Each row of a before or after table is a point. The points were changed in one or more steps. Then noise was added and the rows were shuffled. The steps act on columns, c1 being the first. Write out the steps. A step turns or swaps two columns, mirrors them in a line or flattens them onto one, adds a multiple of one to another, or multiplies or shifts one. Angles are multiples of 10 degrees, from the lower column toward the higher: turns from -170 to 170, lines from 10 to 170 but not 90. Use the fewest steps. Two steps may share a column if one is a turn and the other turns, adds or multiplies; they go together, in the order done. Otherwise the lowest column goes first.

Before, 9 rows:
[[-18 -54]
 [-12  25]
 [ 69  10]
 [-23  17]
 [-36   4]
 [ -3 -20]
 [ 18   8]
 [ 63  22]
 [-13 -43]]
After, 9 rows:
[[ 66  18]
 [ -9  -5]
 [-37 -14]
 [ 64  24]
 [-13  -1]
 [-36 -16]
 [-26  -9]
 [ 21   6]
 [ -4   3]]
Steps: flatten c1 and c2 onto the line at 20 degrees

Before, 8 rows:
[[ 52   2 -51]
 [-23  -4 -23]
 [  2  17   5]
 [-37  22  19]
 [-30  -8 -51]
 [-23 -25  32]
 [ 14 -38 -30]
 [ 47  -6 -10]]
After (8 x 3):
[[ 14  -5 -29]
 [-37 -31 -11]
 [-31  30 -30]
 [ -3  22   6]
 [ 66   1  30]
 [ 34 -50   4]
 [ 26  -6  41]
 [ 36 -10 -48]]
Steps: turn c1 and c3 by 70 degrees; multiply c2 by 1.3

Before, 14 rows:
[[-43 -14 -32  12]
 [-17  23 -22  -3]
 [-19 -37  38  12]
 [ 36  22  54 -30]
 [  0  19 -10  47]
 [-39  26 -14 -40]
 [ 57  59 -12 -49]
 [ 15 -17 -28 -31]
 [ 11 -37  39  11]
 [  0 -21   7 -26]
 [-35   0  53  11]
 [ 40  -5  24 -24]
 [ 45  37  10  35]
 [ -2  18   7   0]]
After (14 x 4):
[[ -4  -8   4  32]
 [ 32 -14  -7  31]
 [-18 -35  62   2]
 [ 21   0  40 -49]
 [ -8 -11   3 -13]
 [ 44 -76  36 -15]
 [-64   8   7  -7]
 [ -4  18 -54   0]
 [  8 -14  44  21]
 [  7  23  -5 -46]
 [  5 -17 -29 -15]
 [-12 -46 -42   5]
 [-24  35  35  24]
 [-43  33   9  21]]
Steps: turn c1 and c3 by 50 degrees; turn c2 and c4 by -130 degrees

Before (13 x 6):
[[ -3   2   5 -20   4 -10]
 [ -4  -7  17  -5  -4  10]
 [ -6  -6  11 -10  -1  -2]
 [ -1   5 -20 -15   5   3]
 [  3  10  -9 -16 -26   6]
 [-19  -2  15 -20   5   8]
 [  0   3  -8 -20   4 -28]
 [ -8  -8  25 -11   5 -32]
 [ -7  -5 -24  23  -4   5]
 [  3  -5 -17 -19   3   5]
 [  3   2  21  18  -2 -12]
 [  1  -2  25 -22   4  12]
 [-22  21  23   8   7   7]]
After (13 x 6):
[[  2  -2  -9 -22 -24  36]
 [-10  -8 -10 -11 -24 -96]
 [ -9  -5   8  22  22  15]
 [ -6  -7   1  -5 -18  30]
 [ -2   6  -1 -15  20   9]
 [ -4   2  -5 -20  -5 -30]
 [  0   2  -2 -20   9 -84]
 [ -9  -6  -1  -9 -10  -7]
 [  4  10  27 -15   4  18]
 [  4  -4   0 -18  18  15]
 [-28  21 -10   8 -22  21]
 [-25  -2  -8 -20 -14  24]
 [  4   1  -1  18 -20 -36]]
Steps: multiply c1 by 1.3; mirror c3 and c5 in the line at 130 degrees; multiply c6 by 3

Before (13 x 8):
[[-34  13   4  67  26 -64  16 -60]
 [ 16  -3  11  41  21 -23  17 -13]
 [-10 -31 -47 -10 -24 -14  -2  -6]
 [  1 -28 -33 -13  37 -18 -19 -21]
 [ 41 -48  16  32  34  42  39 -48]
 [ 23 -37 -52  28 -39  22  12 -39]
 [  7 -28 -18  59   7  21  11  30]
 [ -4   0  57   1 -42  25  -5   7]
 [  7  70 -50  39 -15   7   0  20]
 [  8   5 -13   8 -46 -40  -7   3]
 [  6  20   0  18 -19 -43  45 -31]
 [-17  42 -35  -3  24  -4  -5  16]
 [  9  26  -6   6 -18 -64 -13 -16]]
After (13 x 8):
[[ 23   5  -6  26 -47   1 -30 -39]
 [ -1 -27  23  -1 -51   2 -48   6]
 [  8  17 -20   2  17 -66 -33 -17]
 [  7  66 -55  38 -15   2 -17  19]
 [  6   9  -8  16   7 -46  30 -29]
 [-12   4   0 -13 -15 -25 -26  -5]
 [-18  40 -35  -2  27   9  19  14]
 [ 11   9  -8  10 -20 -59 -52   1]
 [ 41 -37  29  29   7  55  73 -50]
 [-35   7  -6  69  52 -41  40 -61]
 [  5  -7   6  59  -3  20  15  30]
 [  1   2  -1 -13  42   3  18 -16]
 [ 16  -8   5  41  29 -11  35 -14]]
Steps: flatten c2 and c3 onto the line at 140 degrees; add 1 times c5 to c7; turn c5 and c6 by 30 degrees

Before, 10 rows:
[[-16 -16 -13 -56  16  -2 -11  24]
 [-11   5  22  -4  48 -11   2   9]
 [ -3  19   6 -35   2 -12  -2  20]
 [ -6 -20 -17  -7  15  13   7 -75]
 [ -9  11 -22   2   6 -17  18  23]
 [  2  32  -9  15   9   5 -21   6]
 [ 14  67 -22  12   0  -4 -15 -15]
 [-12  55  -6  11   5  15   5   8]
 [-23  -7  41  14  -6 -15 -19 -13]
 [ 38 -28 -28  -2 -15  16  28  -9]]
After (10 x 8):
[[-10  11 -52  -7   6 -16  24  18]
 [  1   5  -8 -12  48 -12  11   3]
 [ 29 -28 -56  37 -14  18  -9  29]
 [  9 -20 -46  -8  16  11 -76   7]
 [-27  33 -40   7   7   5   6 -22]
 [ 95 -16 -44 -35  17  -2  24 -12]
 [-42  -6  11 -18  -5 -15 -13 -20]
 [-12  68 -53  18  -1  -3 -14 -15]
 [ 64  19 -24 -15   2 -13  20  -2]
 [-29  55 -36  -8   5  15   9   6]]
Steps: turn c1 and c4 by 70 degrees; multiply c1 by 2; shift c3 by -30; swap c7 and c8

Before (11 x 9):
[[ -6  26 -10 -17 -32  16  10  24  17]
 [-12 -40 -17  29 -15   0  15  -2  15]
 [ -3 -10 -26  22  12 -14  -8  32  12]
 [ -3  25  17   5 -18  -4  22   1   3]
 [-32  29  17 -20 -10   5  -7  23  22]
 [  0  -2   8  -7 -29  -5  -9  23   2]
 [-21  48   7   2 -34   7  -7  24  19]
 [ -3  -8  -1  -5  10  14  45 -32 -17]
 [  3 -19 -32  18  13 -12 -20 -20  15]
 [-16 -30 -33  38 -11   5 -24  15 -12]
 [-18  -5 -27 -10  14 -34  34 -39 -11]]
After (11 x 9):
[[-20  48  -9 -13  32   6   6  24  19]
 [-18  -6  40  14 -10 -33 -37 -40 -11]
 [ -1  -2  -9  -4  31  -5   9  23   2]
 [ -6  27  14   5  36  16 -10  24  16]
 [-12 -38  22 -32   5   3 -11  -3  15]
 [  3 -19  17 -12 -19 -12  82 -19  14]
 [-16 -32  16 -40  -2   3  94  14 -14]
 [-30  27 -19  14  17   6  -6  23  21]
 [ -3  28  -2 -13  16  -4 -69   0   3]
 [ -3  -8  23   9  -8  14 -97 -32 -16]
 [ -2  -9  19 -16 -18 -13  50  32  12]]
Steps: turn c3 and c7 by -150 degrees; multiply c7 by 2.5; turn c4 and c5 by -160 degrees
